Rows are points. The last column is the point's height on a tilted bowl or saddle (a function of degree 2), plus a little noise. Count its main directions that bend up, bend down and stay straight.

Points (11 x 3)
[[ 65 -58  26]
 [-52 -29 -58]
 [-23  28 -36]
 [ 49 -44  -3]
 [-48  24 -38]
 [-29  31 -34]
 [  6 -22 -45]
 [ -4 -93 -12]
 [ -8 -39 -49]
 [-32  -3 -53]
 [-12  18 -40]]
Directions: 2 up, 0 down, 0 straight

Points (11 x 3)
[[ 41  51 -24]
 [ 54  23 -27]
 [ 40  23 -20]
 [-55 -27 -52]
 [-30 -25 -34]
 [-19  55 -20]
 [ 55  -4 -31]
 [ 48   8 -24]
 [  8  28 -10]
 [-33   9 -21]
 [ 22 -86 -94]]
Directions: 0 up, 2 down, 0 straight

Points (16 x 4)
[[-37  12  56 -19]
 [-56 -14 -27  -2]
 [ 10 -59  -9  -1]
 [-14  53  56  -9]
 [ 36 -67  27 -17]
 [ 55  -7  55 -27]
 [ 52 -33  -9 -43]
 [-38  24  18 -12]
 [  6 -14 -21 -17]
 [ 24 -57  39  -7]
 [ 37  39 -29 -12]
 [-13  -2  44  -9]
 [ 14 -56  52  -3]
 [ 87 -73  -8 -95]
 [  5 -36 -42 -24]
 [ -9  22 -44 -27]]
Directions: 1 up, 2 down, 0 straight

Points (24 x 5)
[[ 33   7 -46  -2   6]
 [  0 -27 -19  -6  14]
 [-31 -38  93  10  18]
 [-63 -64 -21 -41 -28]
 [ 33  23  22   7  11]
 [-55 -53   6  13  -6]
 [-11  60 -31 -35 -45]
 [ 61 -36  17  25  44]
 [ 13 -50 -22 -61 -17]
 [ 84  26  28   2   0]
 [-50   3  52 -10 -27]
 [  4 -29 -21  33  35]
 [ 52 -24  16  60  71]
 [ 52  39  42  51  61]
 [-23 -25  52 -38 -42]
 [-33 -49  40  60  49]
 [ 31  27  59  61  95]
 [ 18  28  15  12   8]
 [  6  -7 -43 -64  -5]
 [-52 -85  61 -12 -66]
 [-27  19  80   8  18]
 [-53 -18  38 -23 -42]
 [ 39  28  18  12  12]
 [ 35 -37  20 -12   8]]
Directions: 1 up, 3 down, 0 straight

Points (41 x 7)
[[ 26  65  -3  23 -43  53   4]
 [  6 -25  23  33 -20  14  22]
 [-15  13  28  -2  23 -12  -6]
 [ 25 -32  54 -21 -16  46  17]
 [ 16   2  46 -14  16 -14 -17]
 [ 19  12  38 -28  -2 -22 -10]
 [-13  66  13 -23  41 -23 -43]
 [ 24  16 -33  -5  61 -61 -62]
 [-38 -27 -17 -19  -3 -52 -24]
 [ 73   1  15 -30 -20  24  23]
 [  3 -34 -40  12 -42  28  13]
 [ -9 -24  53  47 -32 -36 -24]
 [ -8  32   6   9 -30  28  18]
 [-53   4 -95 -14  22 -38 -95]
 [ 37 -13  31  27 -40  56  54]
 [ -6 -18 -20 -55   0  -6  15]
 [ 32 -67   4   0  60  17 -55]
 [ -7  18   5 -49 -35   1   9]
 [-20   8   1 -21  37 -42 -23]
 [ 24  10 -67 -12  15   8  -6]
 [-14 -42   4 -26 -40 -15   9]
 [ 33 -15 -54  35 -32 -24 -20]
 [ 35  12  20 -50 -43 -22  -3]
 [-39  24 -13 -25   3 -81 -23]
 [ -4  38 -33  -8 -34  10   3]
 [-33  66 -37 -29  10  16 -42]
 [-18  33   7 -61  42 -25 -39]
 [ 59   7  17   6  20 -59 -44]
 [-18 -39  19 -50 -15  26  13]
 [ 54 -14  35  59 -72 -53 -33]
 [ 24 -36  27 -18  74  33 -51]
 [ 55 -29  58  46  -4 -17 -25]
 [ 35  36  -9   5  34 -17 -10]
 [-55  15  -6 -20 -28  40 -18]
 [ -3  42  12  19  25  80   2]
 [-23  -5 -14 -30 -14  65  16]
 [ 64 -41 -29 -61 -37  52  64]
 [ -6  34 -34  55  75  -3 -52]
 [-18 -70  15  -8  13   7 -32]
 [ 29 -41  29  16  -1  -9  -4]
 [-15  52  89  13  43  16 -74]]
Directions: 0 up, 4 down, 2 straight

Points (46 x 7)
[[ 12 -13 -57 -91   8 -51  17]
 [-24   5  -3 -48  44   1  -6]
 [-35   0   0  -5  -7  19  -1]
 [-34  29  29  -6   5  21  23]
 [ 13 -28 -26   3 -12 -38  -6]
 [ 14   6  18   7   4 -18   3]
 [ 39 -46   8  35 -17  -5   2]
 [ 26   9  27 -16   6  21   8]
 [ 28 -23 -18   6 -21  22  -8]
 [ 10 -26  32  35  33 -10 -16]
 [-45 -14  21  -2   9  -7 -18]
 [ 27  39  27  -6   5   5  12]
 [ 23 -95 -13 -22  12  29 -69]
 [ 10  38 -10  23 -65  10   4]
 [-20 -19   7  -1 -53  12  -3]
 [ 39  18   9  -7  -8  54  15]
 [ 25 -12   2  38  -6   4  -1]
 [ 44  -3   9 -27   1 -31   7]
 [-67  64  16  -9  20 -16  15]
 [ 19  12 -25 -21  22  21   2]
 [-56  -3  41  -1  12 -17 -15]
 [-19  10  19   6   8  69  27]
 [ -4  -1 -39 -23  20  -4  -6]
 [ 25  34 -12 -23 -29 -22  11]
 [ 57 -19  57   8 -17   1  11]
 [-24  12  -4 -25  15 -12  -1]
 [ 19 -32  50  -4 -26 -11   0]
 [-18  14 -54 -30   3  -2  -1]
 [ 14   5 -24 -18 -50  50   3]
 [ 50  17 -44 -45   6  62   0]
 [-13  20   5 -12 -39  -3   9]
 [  3 -15 -12  -7  -2   9  -8]
 [-41 -14 -28   6 -66  11 -27]
 [  9 -26  14 -11 -58 -40  -9]
 [ 14 -17 -20  -2  11 -36  -3]
 [-46 -21 -17  20 -11 -28 -35]
 [-67 -60 -35  13  30  22 -95]
 [ 27 -67  20  -2  12  15 -29]
 [  5  28  46  21 -34 -34   6]
 [ 11  73 -17  45  34 -30 -20]
 [-37  29  29  42 -36  21  29]
 [-45 -18  29  14  10  83  19]
 [ 14 -18  32 -49 -21 -16 -13]
 [ 31 -13 -66   2 -16  -1 -12]
 [ 26  25 -27 -32  10 -10  15]
 [  4  70  29 -14  36 -41   0]]
Directions: 2 up, 4 down, 0 straight

Points (71 x 9)
[[ -2  17 -18   9  14  -8 -31  13  -3]
 [-18 -17 -11  22  79   3   8  27 -28]
 [ 30  38  -1 -14  23  12 -16   4  -8]
 [ 53 -40  15   1 -10  20 -16 -13 -29]
 [  2  13  18   2   2  25 -25   2   6]
 [ -8 -42  -4 -21  10  -2 -21  -2 -32]
 [  1 -20 -28  33 -33 -14 -43 -20 -21]
 [-12  -8   2 -32  17 -32 -28 -22 -45]
 [ -3   2 -19  -2 -38  38 -10  17   2]
 [  6   1  -4  13 -25  20   4  -2   5]
 [-10 -39  30 -37  -7 -30  16  52 -28]
 [ 41 -57 -24   8  -8   6  32   9 -32]
 [ -9 -95  -7 -39   4  -6 -38  11 -95]
 [ 22 -15 -19 -16   7  33 -34  17 -10]
 [ 34 -53  76  31 -27  19   4 -15 -48]
 [-24 -15   6  -7  -8 -18  -4   0 -11]
 [-31   6 -28  10 -16   5 -29  -3  -2]
 [ 16   3  12  20  12 -60  10   2 -37]
 [ 15  39  -5  47  12 -17  -3  25  -6]
 [ 39 -13   0 -12 -19  35 -22 -25 -26]
 [  2   6 -41 -46  13 -36  16  -5 -55]
 [-12 -20 -10 -11   6  -5   7   0 -13]
 [ 15   0   0  17  -4 -13 -29 -29 -21]
 [ 35 -27  24  -9   9  13  19   6  -9]
 [ 10 -23  55 -13   7  10  57 -24 -31]
 [ 58 -51 -18 -28  13 -25  45 -11 -85]
 [ 11 -38  14  34 -24 -13   1  -8 -21]
 [ 39   1   1 -13 -36   6   4  12  -6]
 [-70 -22  -4   4 -15  -3  -6 -15 -16]
 [-65 -13 -29 -13   9  26 -24 -19 -25]
 [-19  -4 -11  19  -1 -11 -21  25   1]
 [ 22 -27   5 -11 -18  45 -26   2 -15]
 [-26  21  22 -17  20 -30 -29  21  -8]
 [ 32 -21   6 -44  21  35  23 -27 -39]
 [ 20  16  32 -21  27 -79 -23 -10 -70]
 [ 29  -4  -8  11  -8  14   5  18   5]
 [ -3  -7 -28 -18  21   4 -45   0 -28]
 [ 48  28 -29 -10 -54   9   6  -9 -21]
 [-31 -39  10 -26 -31 -11 -17  27 -30]
 [ 52   5  31  -7  23  17 -36   7 -14]
 [ -2   6  -2  -6  12   1 -43  26  -4]
 [ 24   9 -13  15  -4 -15  19  -7 -14]
 [ -9  19  36   0 -23  27  34 -24   2]
 [  1  -9 -12  12  25  21 -10  24   5]
 [-34   9   8 -15  31 -27  14 -29 -26]
 [ -4 -24  41 -41 -25 -12  33  66 -17]
 [ 11 -31  11   5   5  42 -33  33  -2]
 [-25 -60  44  -8  20 -14  23   1 -40]
 [ -8  21 -30  -1  10 -13   8  58  -6]
 [-38 -56  13   2 -12   0  -7   6 -30]
 [ 26  -5  20  -3 -27 -41   6   4 -25]
 [  6   5  24 -19   3  29   3  -5   5]
 [ 29  38  39  24 -48  33   3  -4  -6]
 [ -9  13 -12  22   1  13  35 -23  -9]
 [ -7  18  29 -11  13  -8  15 -16  -3]
 [  9 -10  51  19  35  45  16  -3   3]
 [ 56   1  -6  15 -45   6 -10 -48 -38]
 [  1 -23  -1   4  -8 -15  26 -11 -20]
 [ 18  19  -2 -22  30  21  -3  25   3]
 [ 17   2 -36 -17 -22 -58 -16  15 -38]
 [-40  -6  -8   1   2 -24 -10  38  -7]
 [ -1  -3 -13  61 -19   2  -1   1   0]
 [  4 -24  27   9 -17  14  25  15   0]
 [-15 -11  13 -34 -51 -14   9 -45 -39]
 [ 19  44  19 -26 -18  19  44 -15 -12]
 [  8  -3  53  -8 -43 -12   9  -2 -15]
 [-16   2  51  23 -12 -30  -6  78 -10]
 [ -2 -15  -8   8 -18  26  24  -4  -2]
 [-20 -11 -41  33  39   8  15 -15 -30]
 [-10  16  41 -38 -20  11 -23 -40 -24]
 [ -5  17  -1 -26  31  29   4   9   2]]
Directions: 0 up, 6 down, 2 straight
